Each row is a point. The window is the flat piece filled in between its corners: a triangle in 3 columns, a solid with four corners in 4, and so on. A path goes straight from each point to the next, and from the last back to the first. List the points from which the path goes on through the window.

Window (4 x 4):
53, 2, -32, -26
-26, 88, -48, -53
-64, 28, 90, 24
-5, -5, -22, 8
Path:
(1): 0, 32, -13, 27
(2): -20, -32, 0, -22
(3): 7, 6, -19, -55
(4): 44, 37, -17, -3
(5): -24, 117, -39, 23
(6): -45, 44, -10, -68
(7): -44, -27, -15, -39
(8): 28, 45, -11, 42
(9): 55, 63, -62, -16
(10): 17, 33, -74, -67
(11): 28, -31, -43, -66
(12): 43, 26, -16, 4
(13): -10, 78, 3, -1
(14): -55, 16, 16, -58
(15): -34, -16, 49, -5
(16): -8, 18, 60, 40
Through the window after points: 1, 7, 11

Window (6 x 6):
5, -53, 45, -59, 31, 61
-12, -47, -48, -18, -71, -29
-94, 9, 36, 62, 39, -58
24, 4, -21, 65, -77, -38
-29, 14, 28, -58, 8, -19
-12, -8, -46, -99, 118, 41
Path:
(1): 41, -76, 15, -36, -18, -82
(2): -61, 8, -28, -5, -32, 4
(3): -68, 22, -36, 19, 8, 6
(4): 15, -61, 12, 0, -3, -54
(5): 8, -15, -22, -53, 81, -33
(6): -36, 1, -22, -42, 51, 34
(7): -67, 23, -8, -20, -42, 5
(8): 55, -47, 19, -30, 23, -64
(9): 21, -67, 19, -46, 24, -76
(10): -22, -25, -19, -35, -20, 55
(11): -45, 15, -22, -28, 16, 9
(12): 24, -29, 36, -52, 71, -37
(13): -7, -47, 13, -7, 28, -28
(14): -51, 3, -13, 25, -6, 54
(15): -13, -11, 18, -32, 1, 37
(16): 13, -67, 37, -39, 44, -13
Through the window after points: 1, 5, 7, 9, 11, 15

Window (8 x 8):
31, 88, -21, -2, 36, 61, 31, -13
-32, -19, -54, -48, -15, 17, 56, -47
20, -40, 8, -7, -39, -34, -94, -51
88, -40, -12, 31, 87, 47, 60, -42
-30, 15, 15, -19, -39, -104, -49, 60
-97, -55, -8, 7, 16, 71, 23, 40
11, -77, 91, -35, 48, 12, -17, 24
18, -49, -32, -43, 64, -60, -64, 38
Path:
(1): -31, -36, 11, -27, 39, -38, -19, -2
(2): -70, -29, 18, 9, 20, -50, -25, -1
(3): 58, -83, 4, -55, -35, 3, -26, 61
(4): 64, -24, 17, -31, 0, 42, -2, 26
(5): -30, 9, 29, -7, 73, 6, 2, -13
(6): 2, -41, 44, -15, 66, 7, 0, -14
(7): 87, -65, 29, -13, -7, 44, 12, 51
(8): 2, -10, -3, -49, -37, 9, -12, 51
(9): -45, 21, -6, -13, 18, -36, -15, -6
(10): -61, -6, 5, -38, 32, -29, 24, -40
(11): 14, -31, -43, -28, -33, 14, 10, -1
(12): 22, -99, -21, -14, -16, 7, -49, 51
Through the window after points: 4, 6, 10

Window (9 x 9):
0, -9, -75, -60, 30, -52, -16, -18, 11
26, -51, -25, -44, 93, -42, -17, 27, 11
-15, 62, 28, -7, -21, 81, 109, -10, -89
-43, 53, 55, -15, -31, -32, 78, 45, -40
43, -44, -17, 21, 30, -60, -17, -17, 34
13, -53, -56, -20, -3, -32, 2, 54, -4
-5, 49, 48, -5, -26, 3, -27, 56, -1
66, -21, -23, -77, 6, -39, 24, 15, 14
50, 94, -60, -4, 32, 25, 121, 7, -105
Path:
(1): 2, 7, -9, -21, -11, -21, 22, 25, -56
(2): 14, 16, -5, -11, -10, -15, 29, -2, -54
(3): 17, 34, -30, -12, 17, 13, 57, 13, -3
(4): 38, -5, -24, -29, 46, -20, 35, 17, 34
(5): 40, -10, -27, -64, 8, -37, 12, 13, -30
(6): 31, -6, -11, -27, 15, -72, -23, 16, -62
(7): 19, -4, -31, -39, 13, -15, 53, 38, 62
(8): 27, 27, -25, -13, -11, 9, 39, 33, 45
Through the window after points: 4

Window (11 x 11):
0, -59, 29, -63, -33, 56, -31, -23, 9, -5, -32
3, -9, 48, -74, -33, -1, -7, 7, -8, 76, 9
-37, 1, 18, -57, 41, 4, 61, 25, -22, -60, 5
-5, -78, 55, -30, -35, 2, 25, 65, -3, 23, -53
-15, 4, 38, 10, -17, 45, -2, 11, -79, -3, -28
58, 52, -91, 42, 33, -27, 21, 39, 34, -66, 12
28, 3, -7, -35, 76, -23, -23, 25, -68, -42, -54
51, 70, -6, 71, 98, -56, 33, -17, 60, -82, -8
8, -115, 27, -51, -31, 23, 70, -45, -23, 82, 7
-37, -16, 10, -27, -24, -72, 7, -5, -53, -64, -35
-31, 48, -74, 73, 121, -37, -12, 8, 48, -39, 6
Path:
(1): -4, -5, -9, -28, -3, 13, 0, 15, -7, 18, -64
(2): -4, -10, -4, -25, 17, -5, 21, 1, -36, -7, -54
(3): 30, -26, 16, -23, 49, -26, -14, 24, -29, -34, -4
(4): 12, -61, -38, 42, 15, -10, -49, 41, 15, -47, 81
(5): -20, 12, 15, -25, 29, -2, 25, -9, 0, -5, -68
(6): -34, 4, 13, -12, -26, 3, 40, 1, -33, 23, -60
(7): 31, -19, 36, -1, 42, 46, -39, 29, -60, -67, 34
(8): 22, -82, 86, -29, 21, -1, 0, 15, -53, -69, 45
Through the window after points: 2, 4, 6, 8

Window (11 x 11):
5, -2, -25, -101, -3, 44, -48, 57, -16, 5, 9
98, 4, 14, -65, 32, 62, -30, 19, 47, 20, 28
-12, -30, -3, 25, 48, 28, -26, 3, -41, -43, -7
-24, -35, 22, 81, -121, 42, 15, 25, 12, 26, 1
-44, 38, -54, 23, -16, 7, -74, -5, -6, 64, -4
25, 70, 24, -37, -26, -17, 6, 41, -56, -23, -11
31, 38, -45, 3, 4, -64, 11, -9, -47, 76, 25
-34, 10, 22, 40, -51, 5, 40, -36, -8, 13, 32
18, -31, -32, 3, 22, 54, 41, 36, 72, -83, -1
-6, -1, -13, -37, -22, -27, -86, 6, -19, -1, 3
-27, -5, 34, 31, -15, -28, -3, -15, 1, 84, -20
Path:
(1): 0, 18, 12, -17, 1, -8, -38, 35, -19, 38, 32
(2): 15, 13, -8, -50, -27, 11, -27, -2, -29, 48, -8
(3): -13, -1, -29, -13, -32, 10, -1, -16, 1, 8, -30
(4): -41, 8, 15, 56, -1, -15, -11, 60, -18, -4, 44
(5): -19, 13, 7, 13, 4, 12, -18, 35, -4, 23, 47
(6): 35, 3, -30, -2, -33, 27, 19, -17, -6, 20, -47
(7): 42, 10, 19, -20, -32, 24, -12, -52, 9, 66, -75
(8): -31, -13, 12, 26, 23, -18, -9, 58, 5, 20, 73
Through the window after points: 7

Window (12 x 12):
52, -78, -34, 8, -15, 40, 11, -34, 38, 28, 0, 72
27, -44, 68, 10, 34, -22, 65, 89, -52, -25, -9, -35
6, -21, -22, -16, 63, -28, 36, 87, -10, 20, -23, -47
42, 35, 16, -31, -37, 42, 118, 18, 34, 10, 78, 40
80, -45, 14, -55, -81, -70, 14, 14, 18, -15, 95, 45
-28, -80, -6, -63, -16, 28, 47, 21, -24, 42, 32, -13
28, 15, 46, -31, -53, 2, -29, -47, 77, 84, -69, -98
-48, 68, 40, 13, -93, -35, 51, -2, -26, -25, 19, -99
-53, 22, 39, 22, -11, 33, 35, 85, -6, -71, 62, -35
4, -5, 18, -15, 25, 74, -33, -94, -36, -21, 6, 13
-86, 35, 51, -71, 8, -21, 43, -34, 13, -20, -100, -1
34, 23, 15, -8, -77, 29, -81, 7, -34, -17, -64, -77
Path:
(1): 14, 17, 34, 30, -37, 5, 17, -8, -50, 46, 37, 7
(2): -46, 5, 70, -21, -39, 4, 0, 14, -20, 53, -13, 22
(3): 33, -7, -51, -9, 15, 35, 41, -28, 30, -52, -33, -119
(4): 23, -58, 4, -42, 5, 42, 41, -4, 29, -13, -2, -38
(5): -19, 23, 53, 8, -17, -19, 1, 56, -33, 4, 2, 12
(6): -8, -17, 42, 42, -20, 8, -2, 23, -38, 78, -2, -6
(7): 25, -30, -9, -34, -13, 30, 18, -32, 35, -24, -2, 18
(8): 12, -86, 4, -37, -15, -10, 48, 7, -7, -72, 10, -76
(9): -31, 66, 55, -20, -14, -4, 16, 42, -24, 26, -9, -14
(10): -17, 28, 33, -15, -30, 26, -14, -28, -1, 54, 5, 21
(11): 28, -1, 21, -29, -27, 17, 17, -9, 10, -17, -22, -48
(12): 32, -11, 3, -80, -23, 25, 70, 2, 66, -40, 28, 9
Through the window after points: 6, 10, 12

Window (14 x 14):
7, 29, 23, 35, 28, -27, 32, 24, -34, 55, -17, 28, 11, 19
22, 58, 52, -32, -28, 29, -7, 44, 18, 55, -22, -59, 52, -11
78, 119, -30, -49, -18, -6, -11, 7, 0, 75, -31, -1, 7, -21
-73, -83, 10, 22, 69, 26, 23, -40, -27, -12, 106, 39, 57, -39
-100, -21, 33, -79, -16, 5, 0, 71, -49, 41, 35, -9, -29, 41
19, -52, 13, -31, 17, 24, -15, -64, 52, 27, 13, 10, -52, -20
31, -71, 18, -48, 35, 33, -23, 85, -21, 31, 42, 9, 52, -17
64, -8, -12, -6, 63, 6, 59, 62, 92, -30, 24, 27, 36, -6
-21, -23, -33, -20, -14, 18, -48, 59, 9, 63, -20, 26, 27, -19
52, -27, -43, -12, 35, -38, -64, -16, 29, -33, -50, 44, 38, -16
37, -36, -21, 9, -38, -35, 52, 63, -31, -11, 12, -12, 14, 27
-16, 1, -13, -29, 26, 10, 13, 24, -2, 52, -32, -75, -40, 20
21, -54, -31, -57, 13, -61, -27, -34, 10, 80, -24, 38, 34, -37
-9, -28, -12, -121, 13, 90, 45, 43, 12, 15, -17, 67, 17, 21
Path:
(1): -6, -45, -22, -25, 16, -10, -23, -46, 9, 57, 31, 16, 52, 42
(2): -12, -25, -12, -49, 7, 15, -9, 38, -1, 50, 7, 9, 26, 25
(3): -23, -11, 8, -42, -9, 14, -9, 35, 1, 31, -15, 23, -9, -37
(4): -2, -25, -2, -20, 9, -3, 21, 35, -13, 17, 1, -17, 1, -23
(5): 1, -13, -17, -19, 5, 11, 18, 18, -4, 31, 15, -2, 14, 64
(6): -10, -6, -12, -21, 29, 26, 6, 9, 9, 25, 10, 18, 34, 60
(7): 17, -27, 12, -47, 0, 18, 16, 53, 8, 8, 8, 14, -13, -82
(8): -15, -48, 8, -4, 24, 6, 24, 6, -11, 11, 22, 13, 11, -36
(9): -11, -25, -10, -22, 23, 22, -10, -7, 12, 19, 51, 20, 39, 20
(10): 12, -32, -14, -22, 35, 7, 8, 7, 21, 20, 33, 23, 44, 12
(11): -6, -41, 12, -14, 32, 1, 23, 29, -2, 6, 13, 15, 5, -59
(12): -20, -5, 39, -31, 7, -27, 17, 45, -26, -18, 0, 0, -30, -59
(13): 19, -37, -48, -25, -19, 23, -2, 20, 9, 79, 15, 5, 52, 95
(14): 12, -9, -18, -9, 19, 2, -27, 4, 2, 37, -4, -1, 20, 49
(15): -21, -12, -1, -52, 9, -11, 30, 34, 13, 3, -17, 23, -13, -77
(16): 12, -37, -2, -43, 20, -24, 10, 22, -1, 29, -19, 31, -3, -80
Through the window after points: 2, 4, 8, 10, 12, 16

Window (14 x 14):
34, -29, 15, -7, -48, -10, 26, 13, 64, -56, 19, 4, 22, 34
72, 5, 54, -32, 52, -24, 45, 6, 0, -8, 35, -87, 58, -28
19, 51, 38, 8, 38, 33, 24, -28, 60, 26, 15, -82, 32, 13
-18, 34, -8, 24, -7, -67, 57, -57, -40, 41, -34, 7, -59, 91
-24, -1, -19, 19, -6, -39, 12, 53, 38, -42, 58, -11, -45, 53
9, -12, -24, 12, 3, -11, -10, 60, 6, -32, 19, 50, 2, 121
22, 50, 42, 35, 19, -35, -25, -62, -23, 36, -21, 11, -108, 56
-35, 0, -17, -7, 12, 17, 8, -2, -16, -43, 1, 21, -10, 21
-57, -30, 91, 11, -24, -13, 10, -19, -15, 69, -30, -14, -100, 105
40, 30, 49, 44, 29, 31, 71, 25, 30, 22, 28, -14, 34, -46
48, -8, -51, -31, 0, 22, 40, 14, 9, 14, 37, -1, -20, 25
59, 5, 44, 50, 25, 77, 76, -17, 4, -31, 57, -80, 29, -6
3, -21, 7, 30, 40, -61, 9, -16, 10, 28, -88, -27, -90, 70
23, 36, -32, -8, -59, 22, 27, 81, -11, -54, 2, -5, -3, 45
Path:
(1): 26, -11, -38, 64, -20, -18, -26, 34, -1, 20, 5, -9, -7, 47
(2): -4, 37, 54, -56, -18, 20, 70, 14, 5, -46, -3, -11, -45, 50
(3): 12, 19, 40, -7, 18, 16, 48, -5, 25, -6, 7, -33, -18, 32
(4): 31, -7, -4, 40, -6, -27, -14, -9, -20, 50, 14, -45, 3, -4
(5): -6, -16, -12, 36, -24, -20, -36, -52, -18, 45, 2, -31, 6, -6
(6): 24, 32, 32, -25, 25, 20, 70, 38, 29, -37, 10, -18, -52, 105
(7): 9, 7, 25, -3, 29, 2, 40, -7, 8, -5, 10, 1, -28, 54
(8): 14, -26, -34, 58, -18, -25, -48, 5, 12, 5, -5, -23, 7, 17
(9): -20, 23, -27, 43, -49, -25, -14, 0, 13, 29, -10, -16, -11, -12
(10): 14, 6, 21, -11, 19, -18, 22, 9, 4, -13, 1, 4, -38, 75
(11): 29, 2, 35, -8, 14, -3, 42, -16, 8, -15, -10, -20, -32, 44
(12): 6, 8, 14, 42, 9, 3, 2, 1, 4, 40, -5, -37, 2, 21
Through the window after points: 1
